Each row is a point. The last column is the point's height on a tilted bowl or saddle (a function of degree 2), plus a little noise. Along how many of its main directions does it bend up, bend down or stay straight?
(in the rows, 128 means zero)

Points:
[[152 106 104]
 [161  92  94]
 [125 185  97]
 [166 181  78]
 [116  97 128]
 [108 139 131]
 [ 98 107 142]
 [198 132  75]
 [194 166  69]
 [190 156  76]
 [152 187  81]]
Directions: 0 up, 1 down, 1 straight

Points:
[[153  76 131  55]
 [194 125 111  91]
 [ 96 109  69 133]
 [ 86  89 102 125]
 [189 175 101 149]
 [ 84 114 143 124]
 [ 55 110  53 203]
 [ 93 163 108 126]
 [132  51 104  35]
 [105 164  70 146]
 [168 157 173 149]
 [170 120 177 130]
 [112 103 196 132]
 [141 146 134 114]
 [147 151 107 116]]
Directions: 2 up, 1 down, 0 straight

Points:
[[123 149 152 150 133]
 [123  81 140 129 151]
 [100 139 114 163 151]
 [ 60  66 202 183 183]
 [ 63 149 145 133 165]
 [176 164 147 138 124]
 [107 133  82 140 157]
 [106 120 113 109 155]
 [115   9  68 114 212]
 [117  75  46 172 198]
 [176 124  99 121 142]
 [102 187 150 107 139]
 [108 168 123 122 139]
 [102 218 108 195 139]
 [123  93 115 107 158]
 [145 127 108 146 139]
 [ 96 134  84 137 162]
 [146  43  72 163 185]
 [ 34 101 157 125 200]
 [113 117 127  93 154]
 [117 140  77 189 159]]
Directions: 3 up, 0 down, 1 straight

Points, 45 rows:
[[130  43  87 167 184 213 145]
 [168 165 170 198 162 137 166]
 [100 160 125 167 101  62 188]
 [161 172 152 111 156 170 136]
 [108 114  86  80  98 100 183]
 [141  89  97  86 130 163 157]
 [170 104 164 156 131 193 144]
 [178 158  68 106 197 130 144]
 [177 188 120 185 129 168 156]
 [ 92 109 182  79 101 145 100]
 [ 72 109 103 134 118  97 182]
 [180  60  63 154  99  83 223]
 [ 94  93 129  98 121  82 158]
 [128 130 128 167 128 183 130]
 [114 112 139 130 164 108 153]
 [131 136 167 137  83 112 126]
 [111 142 128 138 178 124 155]
 [114 159 144  77 140 162 124]
 [ 81 205 172 148 107  81 164]
 [197 133 122 150 146 114 162]
 [ 49 184  97 158 117  71 225]
 [150 109 121  57 136 144 144]
 [ 86 214 137 123 145 152 146]
 [175 111 234  49  90 145  67]
 [ 93 109 120 182 134  36 200]
 [179  96 162 144  52  75 135]
 [155 176 219  79  81 137  90]
 [125 138  10 142  89 206 134]
 [166 101 123 132  74 173 159]
 [101 158  82 143 139  97 184]
 [134 114  89  80  62 134 177]
 [187  91 114 168 144 108 167]
 [100 202 145 143 137 100 171]
 [189 102 117 136 201  64 175]
 [ 87 102 154 108  46 107 123]
 [122 174 144 114 134 147 135]
 [ 53 135 165 125 103 129 126]
 [159 111 152 151 106 123 142]
 [ 74 140  94 155 169 110 179]
 [177 133 150  99 129 108 136]
 [129 134  73 131  91 115 185]
 [ 67 163 140  51 122 111 137]
 [128 110 121  75 148 141 145]
 [177  45 211 135  96 129 109]
 [ 92 142 155 180 127 135 142]]
Directions: 3 up, 1 down, 2 straight
